Rows are points. Each copy is the shape, with its points in the same order, turned, moved and blurred by noise. Some copies are also mirrored. Which?

Shape (5 x 2)
[[-14  -2]
 [ 25 -41]
 [ -9  39]
 [-33 -45]
 [ 25   5]]
Copy 1 (5 x 2)
[[-16 -19]
 [ 28 -49]
 [-21  25]
 [-30 -64]
 [ 25  -4]]
Copy 1 is: only turned
Copy 2 (5 x 2)
[[-21  -2]
 [ 26 -26]
 [-29  36]
 [-27 -47]
 [ 13  17]]
Copy 2 is: only turned
Copy 3 (5 x 2)
[[ 15 -12]
 [-44   3]
 [ 47  12]
 [-12 -51]
 [ -1  27]]
Copy 3 is: mirrored

Shape (8 x 4)
[[  9   7   1  14]
 [  9  11  22  19]
 [-37  10  -6  -2]
 [ -8  12  -1  22]
 [ -2  -1 -12 -83]
 [  7 -45 -27   7]
 [  7 -15 -13  -3]
 [  8 -17  22   9]]
Copy 1 (8 x 4)
[[  5   8  -1  14]
 [ 12  13  18  15]
 [-38   8   5  -8]
 [-13   9   6  19]
 [  0  18 -33 -79]
 [  0 -44 -27   2]
 [  3 -11 -18  -4]
 [ 15 -13  17   1]]
Copy 1 is: only turned
Copy 2 (8 x 4)
[[  2  10   3  24]
 [  6  15  20  37]
 [-32  27  16  -4]
 [-21  22   4  28]
 [ 22   8  21 -68]
 [-23 -41 -10   2]
 [ -1 -11  -1   4]
 [  3 -11  25  27]]
Copy 2 is: only turned
Copy 3 (8 x 4)
[[  1   9   6  17]
 [ -7  17  12  38]
 [-19  33   6 -14]
 [  3  26  14  11]
 [-61 -21 -55 -17]
 [  8 -33  21 -16]
 [ -4 -11   2  -1]
 [-18 -10  24  26]]
Copy 3 is: mirrored
Copy 4 (8 x 4)
[[  3  12  11   6]
 [  8   4  28  10]
 [-33  23   9  -1]
 [ -7  16  16  15]
 [-10  10   1 -95]
 [-12 -25 -37   5]
 [ -1  -9 -15 -16]
 [  5 -26  26   8]]
Copy 4 is: only turned

Shape (14 x 8)
[[-18  12  21 -12 -38 -10 -29 -23]
 [-13  30 -33  44  23 -33  -9  13]
 [  8 -20  17 -12  16 -11   7  12]
 [ 69  34  -4 -37  -6 -42 -34 -38]
 [ -4  56  28 -25 -30  17  16  19]
 [  8 -32  -7  21  -4  37  25 -17]
 [-10   0  23  -5   3 -37  31 -55]
 [  0  44  30  46   9  27 -49 -18]
 [ -5  58  22  -7   4  27  39 -39]
 [-12 -35   7   4 -52  19  24   0]
 [ 65 -18   5 -13 -35 -38  -7 -52]
 [ 75  20 -39  11  31 -16  35 -21]
 [-12   1 -23  -9   7 -10 -45  24]
 [  6  39   3  14  12  -7  -4 -43]]
Copy 1 (14 x 8)
[[-20  38  29 -17 -12 -32  -5  -7]
 [ -5  20 -64  36 -10 -19  -8   9]
 [ -4   2   9  12  29 -10  24  32]
 [ 62  38  -4 -40  -7 -63  38  14]
 [-27  73   7 -17 -11  21  37  16]
 [ -3 -21   8  12  22  27  21 -27]
 [-17  33   2   5  53 -49  31 -29]
 [ 28  58  -3   6  -2  16 -52  -8]
 [-10  71 -17 -24  37  21  29 -30]
 [-38  -9  41  12  -8   9  34 -22]
 [ 48   5  31  -9   1 -61  51 -23]
 [ 60   5 -56   7  22 -10  65  -8]
 [-11  -3 -18  -9 -20 -18 -14  40]
 [ 15  45 -26  -8  20 -19   2 -23]]
Copy 1 is: only turned
Copy 2 (14 x 8)
[[ -6  19  22  -9 -34 -27 -43   2]
 [ -1  45 -32  45 -18  -6   5  33]
 [-11   0  12  -1  27   5 -11  22]
 [-28  20 -34  16  39 -40 -64 -48]
 [-18  48  27 -25 -14 -17  15 -32]
 [ -9 -37   7  24 -17  43  11   4]
 [ 35 -15  21  28  12 -39 -15  -8]
 [  5  49  15  33 -52  43 -46 -13]
 [ 37  25  18  13 -17   1  16 -62]
 [-23 -46  29 -15 -29  -8  18  15]
 [-39 -41  -6  32  21 -35 -55 -24]
 [-19  -8 -43  59  46  16  11 -41]
 [-16  35 -28 -18  -8  10 -31  38]
 [ 24  25  -5  37 -13  -5 -26 -25]]
Copy 2 is: mirrored
Copy 3 (14 x 8)
[[ -2  22  27  13 -34 -24 -36  -8]
 [-27  15 -21  26  23   7  11  43]
 [ 10 -41  -7   5 -21 -17 -11   7]
 [ 45  44 -69 -14 -16 -25 -44   9]
 [ 12  21  30 -51 -16   0  13   0]
 [-16 -34 -13  26 -27   7  13 -48]
 [-21 -11 -28  -1   0 -79  -6  -9]
 [ 27  34  35  37  35  10  -3 -19]
 [  5  23   1 -37  18 -27  20 -38]
 [-30 -21   9  15 -69 -10   6 -29]
 [ 37  16 -63  14 -54 -51 -11 -16]
 [ 14   3 -95  -4   7   5  28  -8]
 [-10   3  -9  15  -8  31 -47  25]
 [  3  31 -19  -1  25 -27   1  -8]]
Copy 3 is: only turned
Copy 4 (14 x 8)
[[  8   9  37   2   7  -8 -36 -13]
 [-16  -1 -23  58  20 -23   0  28]
 [  5 -21  18 -23  11 -11  13  31]
 [ 75  -3 -32 -18  36 -15 -31 -24]
 [ 12  52  36  -4  20  22  20 -10]
 [ -4 -42  16   7 -40  17  26  -6]
 [ 13 -23  23   3   6 -62  10 -36]
 [ 11 -30  29  49  52  37 -15 -11]
 [  1  12  24  10  24   4  49 -58]
 [  6  -2  49  -3 -61  -1  12   2]
 [ 85 -28  -8 -19 -21 -29 -22 -21]
 [ 46 -31 -68  12   6 -13  46  -4]
 [-20   4 -13  -4   9  13 -36  35]
 [ 12 -15   0  27  31 -11   4 -34]]
Copy 4 is: only turned
